Rows are points. The window is the flat piece filled in between its corners: a triangle in 3 columns, a solid with four corners in 4, and so on. A path goes straight from each point to the next, and from the last back to the first. List the points from which the path goes on through the window.

Window (3 x 3):
[[-6.0  4.5 -0.3]
 [ 5.9 -1.6 -2.0]
 [ 5.0 -5.7 -0.6]]
Path:
(1): [-2.1  2.3 -3.9]
(2): [-7.2  1.0 -4.6]
(3): [-0.5  5.4  1.4]
(4): [ 6.3 -4.5  4.2]
(5): [ 7.4 -5.1 -7.2]
(6): [-2.2  2.5 -2.9]
(7): [-0.7  3.2  1.1]
(8): [-1.3  5.1  0.1]
Through the window after points: none

Window (4 x 4):
[[-3.9 -1.7  2.5 -0.1]
 [-1.2  0.8 -2.3  1.4]
 [11.1 -3.1 -3.4 -4.0]
 [-9.5 -4.8 -3.2  1.2]]
Path:
(1): [-1.8 -0.1 -5.7 -5.8]
(2): [-1.1 -0.7 -4.2 -1.5]
(3): [ 0.3 -3.8 -1.7  4.2]
(4): [-4.5 -0.9  0.2  6.9]
(5): [-8.0  1.0 -1.1 -1.9]
(6): [-10.4  -1.9  -4.2  -2.3]
(7): [-7.0 -5.6  2.2  7.5]
(8): [ 2.6 -7.9 -0.7  4.2]
(9): [-2.9 -3.2 -2.8 -3.0]
(10): [-6.2 -3.8 -3.9 -7.4]
(11): [-3.2 -4.3 -0.4  4.0]
(12): [-0.2 -3.1 -2.3  2.8]
(13): [-0.1  5.4 -1.1 -4.2]
(14): [-1.4 -3.3 -4.9 -3.8]
(15): [ 0.4 -3.9 -1.7  4.9]
(16): [ 0.2 -2.9 -2.9  4.2]
Through the window after points: 12

Window (6 x 6):
[[ -1.1   9.2  -6.4   2.3  -6.4   2.2]
 [ -5.9   5.2  -0.2   4.5   0.5   1.5]
 [  0.2   3.4   2.0   3.6   9.2   1.4]
 [  5.1 -10.6  -3.4  -2.3   2.0  -7.7]
 [ -1.2   1.8   3.1  -6.4  -2.5   2.3]
 [ -3.0  -0.1  -2.2  -6.0   2.1   2.3]]
Path:
(1): [-4.4  5.7 -5.4 -6.6 -0.4 -6.0]
(2): [ 1.5  5.4  0.5  0.4  6.9 -6.4]
(3): [ 0.4 -2.1 -0.5  1.7  4.5  1.9]
(4): [-4.5  4.4 -0.9  5.1  0.8 11.7]
(5): [-1.4  8.4 -2.7  0.3 -1.9 -0.6]
(6): [-5.9  6.7 -2.5 -1.8  0.0 -4.3]
(7): [-3.1  3.6 -0.5  3.6 -0.5  3.8]
(8): [ 3.5 -5.8 -2.1  0.6 -2.1 -0.7]
(9): [-0.9  0.6 -1.3 -1.0  5.6 -6.8]
(10): [-0.5  1.1 -1.4 -4.1  1.4 -6.2]
(11): [ 2.1 -3.9 -2.2 -0.8 -2.0  2.1]
(12): [-1.3  0.9  0.8  8.4  2.9  4.2]
Through the window after points: 2, 6, 10
